Each row is a point. Each copy is the shape, with its points in the same order, stretched, turned, moved and blurred by noise. Say if it was mirrored as well.

Shape, 9 rows:
[[ -1.5   9.8   3.9]
 [  3.6  32.0  19.1]
 [ 22.3   0.3  47.0]
 [ 15.0   6.2 -54.8]
 [  3.5  31.5 -19.3]
 [-28.7 -12.7  -5.0]
 [  2.6  -4.3 -12.0]
 [  5.8   1.7  12.8]
 [ 14.4   3.8  23.6]]
Copy 1 (9 x 3):
[[-13.0  17.7  -0.5]
 [-25.1  41.4   9.8]
 [-56.1  16.1  35.0]
 [ -0.1   6.9 -58.0]
 [-11.6  36.1 -27.1]
 [ 21.4  -4.3   6.7]
 [ -4.0  -1.1 -15.8]
 [-23.6  11.3   7.0]
 [-36.4  13.6  12.8]]
Copy 1 is: mirrored
Copy 2:
[[ -2.3  11.6   1.6]
 [ -2.3  26.9  26.3]
 [ 43.5  41.4   9.2]
 [-24.0 -41.9  -3.9]
 [-28.5  -9.1  17.0]
 [-20.1  21.0 -30.7]
 [  1.3  -7.7  -9.1]
 [  9.2  19.1   5.7]
 [ 19.1  19.3   5.1]]
Copy 2 is: mirrored
Copy 3, 9 rows:
[[ 12.0  -1.6  19.3]
 [ 33.1   5.4  31.7]
 [ -6.2  14.4  57.0]
 [ 13.8  14.2 -39.6]
 [ 32.6   6.5  -5.9]
 [ -2.9 -28.6   7.1]
 [ -0.8  -3.8  -0.4]
 [  0.2   2.8  29.4]
 [  0.5  11.3  36.3]]
Copy 3 is: mirrored
Copy 4, 9 rows:
[[ -6.8   5.6  -3.0]
 [ -9.1  23.3  10.9]
 [ 28.0   9.1  27.5]
 [-12.5   1.5 -56.9]
 [-23.1  19.0 -19.2]
 [-11.7 -35.9  -5.6]
 [ -1.8  -5.9 -19.6]
 [  8.2   1.0   2.5]
 [ 10.3   6.7  12.3]]
Copy 4 is: only turned

Shape (10 x 4):
[[ -5.6  -1.5 -23.1  16.3]
 [  9.3  33.1 -17.1  18.7]
 [  5.7  24.8  -9.8  -8.3]
 [ 13.3 -60.9  33.6  23.2]
 [ 21.0 -55.9   8.2   3.5]
 [  1.7  28.3  -0.5   2.1]
 [-11.6  11.1 -10.4   7.7]
 [-17.1  11.6   7.8   0.6]
 [ -4.9  18.4 -26.3  -7.6]
 [-12.9 -34.9  12.9  21.9]]
Copy 1:
[[  1.2   0.9 -28.0  14.9]
 [ 31.9  -9.7 -29.1 -11.1]
 [ 11.8   7.5 -18.1 -24.0]
 [-16.2   6.2  43.8  45.5]
 [ -5.5  31.7  21.8  40.7]
 [ 11.5  -2.4 -10.6 -24.9]
 [ -7.7  -3.2 -19.5  -6.1]
 [-15.0  -4.4  -4.7 -12.3]
 [  0.9  14.0 -34.3 -12.2]
 [-25.8  -9.2  10.5  32.4]]
Copy 1 is: mirrored
Copy 2, 10 rows:
[[-31.7   1.0 -15.3  14.3]
 [-15.2  24.2 -11.4  41.8]
 [  1.9  25.8 -13.5  16.5]
 [ -5.7 -66.2  27.0  -2.9]
 [  3.6 -57.4  -1.6  -6.5]
 [ -3.8  24.3  -3.2  23.2]
 [-22.3  15.8  -4.7  11.0]
 [-12.7  17.2  11.5   2.6]
 [-13.1  24.9 -24.7   9.2]
 [-25.0 -32.3  20.3  -3.8]]
Copy 2 is: only turned

Shape, 10 rows:
[[ 13.9  20.4  24.8 -23.2  23.5 -33.5]
 [ 19.4  -5.2 -15.5  -1.8 -15.9  14.3]
 [ -4.5   9.2   0.2 -16.6 -23.9 -34.6]
 [ 23.3  22.4 -18.5 -10.7 -22.2   8.2]
 [  1.3 -22.1  33.0  17.3   8.8  19.8]
 [  5.6  -9.6 -16.7 -25.7 -11.0  26.2]
 [ 30.1   8.7 -23.9  37.6 -25.4 -20.9]
 [  6.4  35.0  -7.7  27.7  19.6  15.3]
 [-23.5   7.9  20.0 -19.9  17.0  -1.3]
 [  8.9 -19.4 -17.1 -13.0 -15.4 -14.5]]
Copy 1 (10 x 6):
[[ 30.2  33.0  -2.8  31.1  25.4 -34.5]
 [  9.0   6.4  12.8 -24.3 -22.9  -3.2]
 [ 12.4  12.9  -1.5  23.5 -20.9 -35.5]
 [ 16.2  17.1  26.9 -24.2 -23.2 -26.8]
 [ 17.7  -9.6  15.4  13.9   9.1  40.7]
 [ 18.3  29.1   0.8 -27.8 -26.3  10.2]
 [ -8.1 -29.7  25.2 -19.3 -16.3 -44.5]
 [ -6.5  14.8  54.7   2.7  12.9  -1.8]
 [ 12.0  45.5   7.3  32.6   4.0  10.7]
 [  4.1   9.7 -21.0  -8.3 -21.9 -13.6]]
Copy 1 is: mirrored
Copy 2, 10 rows:
[[ 47.6  19.2   6.1 -14.5   6.5  -7.5]
 [  3.1 -22.3 -19.4  -3.0  -4.0  31.3]
 [ 16.7   2.0 -18.5 -31.4 -33.5   7.5]
 [ 10.0  -1.3 -32.2  -7.3  -1.9  39.5]
 [ -2.2 -10.1  23.6  24.0  -2.9  -1.2]
 [ -4.7 -18.0   0.2 -22.8   0.1  39.9]
 [ 13.7 -24.2 -57.9  12.8 -15.4   5.0]
 [ -4.6  15.6 -23.3  12.9  25.1  -1.1]
 [  1.8  18.7  22.8 -25.0  -2.8  -3.8]
 [ 12.1 -33.2 -15.1 -28.1 -19.1  16.0]]
Copy 2 is: only turned
Copy 3:
[[ 12.9  25.3  14.5 -60.9  12.9 -28.0]
 [ 25.3  -2.8  -5.6  -2.7 -19.3  25.6]
 [  3.4  -1.9  22.1 -26.5 -31.8 -28.6]
 [ 14.2  14.8   5.6 -13.1 -38.2  25.0]
 [ 28.6 -20.5  18.8   2.9  47.6  13.9]
 [ 16.4 -22.1 -10.6 -22.8 -18.2  37.9]
 [ 27.6  33.3   4.6  33.3 -29.7 -12.7]
 [-19.6  32.2   5.3   9.1  19.1  24.1]
 [-16.8 -14.3  16.3 -40.5  29.5  -2.0]
 [ 22.8 -12.5 -11.8 -11.6 -19.5  -9.8]]
Copy 3 is: only turned
Copy 4 (10 x 6):
[[ 21.5  31.1  16.6 -32.6  16.6 -48.5]
 [ -2.2 -13.9  -4.0   3.3 -22.3  -3.8]
 [  8.8  -0.6 -29.0 -31.0  12.2 -30.5]
 [  9.6   9.1 -15.0  -9.5 -33.6  -6.0]
 [ 22.7 -16.9  33.8   8.7  30.0   5.0]
 [ -7.1 -21.4  10.4 -22.7 -20.5  -2.9]
 [  2.0   9.5 -41.0  34.9 -13.7 -14.5]
 [  3.6  50.3   7.8   0.9   1.1  16.8]
 [  8.2  12.7  22.6 -47.4  27.7  -9.7]
 [-12.5 -26.9 -12.0  -9.2  -4.5 -27.9]]
Copy 4 is: mirrored

Shape (15 x 9):
[[ 11.8   2.7   7.5 -10.3  27.0   0.2  25.1 -13.8 -28.1]
 [-15.3  21.9   1.1  35.9   0.1   5.2   9.4  -7.2  -3.9]
 [ 13.7  17.9 -35.8  -2.8   8.2  15.2  27.5 -25.3  10.0]
 [  4.5 -16.3   3.8 -16.4   9.6  -9.2  28.6  12.4 -57.2]
 [-14.3  19.5  -3.3 -19.5 -16.7   5.9   7.1  26.1  29.4]
 [-13.5  40.2  -3.9  11.9  13.5   6.1  31.9  -2.5  -7.4]
 [ 15.2  37.5  -1.4  20.5   8.1  39.0  19.9 -23.6   6.0]
 [ -1.5 -28.4  11.8 -12.1   8.4 -42.3  28.8   6.4 -31.1]
 [-11.6  25.1  -6.5  40.8  -5.1  30.2  -1.0  12.5   4.7]
 [ -0.6  14.6   2.5  34.5   7.7   2.7   4.8  19.3  28.5]
 [-23.3  10.0 -20.1  -0.6 -33.0  -4.9  -2.7  24.2  16.5]
 [-17.2 -30.7   9.7 -19.6  23.2   6.1  42.5 -16.9 -37.5]
 [-13.2   3.3  -9.2  -4.9  25.1 -12.9 -11.6  14.6  -3.1]
 [ 18.4  17.3 -18.5  29.8  17.8  19.0  31.5  10.0  12.9]
 [  0.3  23.8 -26.1  10.6  28.2  21.8  36.7  -4.5   5.6]]
Copy 1:
[[  2.5 -22.2  21.3   8.2  -6.4 -12.9  28.9  21.0 -27.4]
 [ 19.3  27.1  21.0   3.3   0.0   4.8  27.6   3.8 -20.7]
 [ 45.8 -17.6   0.5 -18.4 -32.4   7.6  41.9  15.2  -0.6]
 [-13.5 -29.0  17.8  27.0 -37.9 -21.2  11.7  20.2 -63.1]
 [-14.6  -3.4  25.9   5.8 -48.7  27.0   5.3   3.5  36.2]
 [ 23.8  10.0  40.1  -1.5 -16.8  18.3  35.5  18.2 -12.8]
 [ 35.3 -10.5  17.4  -7.0   7.4  39.9  52.0  24.0  -5.9]
 [-12.1 -19.7  24.1  34.9 -33.7 -56.4   2.7  12.7 -26.9]
 [ 11.7  35.5   6.5   4.9   4.8  36.9  21.9  19.4  -9.5]
 [ 15.8  26.6   6.2  17.3  -3.0  14.9   7.6  25.3  25.9]
 [ -2.5  21.2   3.8   5.4 -53.4  18.6 -10.4  -7.7  11.3]
 [-29.8 -18.0  15.0  -3.0 -26.4 -32.0  58.1  13.4 -44.4]
 [ -4.7  13.3  11.1  -6.0 -14.2  -9.5 -17.9  15.5  -2.4]
 [ 39.1   9.6   4.5  10.9  -7.5  19.2  32.4  53.2   8.2]
 [ 36.3   3.9  21.9 -14.5 -19.9  16.4  45.2  39.7  -2.2]]
Copy 1 is: only turned
Copy 2:
[[ 23.3  24.3  -9.8  21.3   1.7  -6.2  -6.4  -7.8 -12.6]
 [-31.0   6.5   3.8 -10.8  19.7  15.3 -11.0   4.3  18.9]
 [ -7.5  -6.8 -12.6  41.2  -9.5  26.8  -0.9  -9.7  30.6]
 [ 14.8  29.3 -28.6   4.8   0.8 -15.7   0.9 -26.0 -42.2]
 [ -9.1 -36.8  -4.5 -39.2  -5.2  -2.4   4.8  13.8  22.5]
 [-23.4  10.1 -22.2  -5.3   6.1   0.1 -14.8   9.4  35.9]
 [-10.6  18.2   5.5  16.5  -7.1  26.5   2.2  18.1  35.2]
 [ 14.9   6.8  -6.6   2.1  22.6 -33.0  -0.8 -40.1 -30.6]
 [-40.1   0.6  -0.8 -23.0  17.6  30.7  -0.7  26.3  12.6]
 [-21.2 -19.4   7.1 -15.8  43.3   5.6  11.6  20.4  18.3]
 [-28.9 -34.0 -11.9 -41.4   2.5  18.1  -3.8  -5.4  12.6]
 [  3.1  18.7  15.3  28.3 -22.6 -24.1 -11.4 -21.6 -30.7]
 [  8.3 -13.8 -25.0 -11.3  27.9   6.6 -16.3   8.0 -16.0]
 [-22.1  -5.9  -8.6  26.8  25.7  11.1  22.6  17.3  26.4]
 [-23.4  -6.3 -18.0  32.0   1.9  10.2   0.0  14.1  29.9]]
Copy 2 is: mirrored
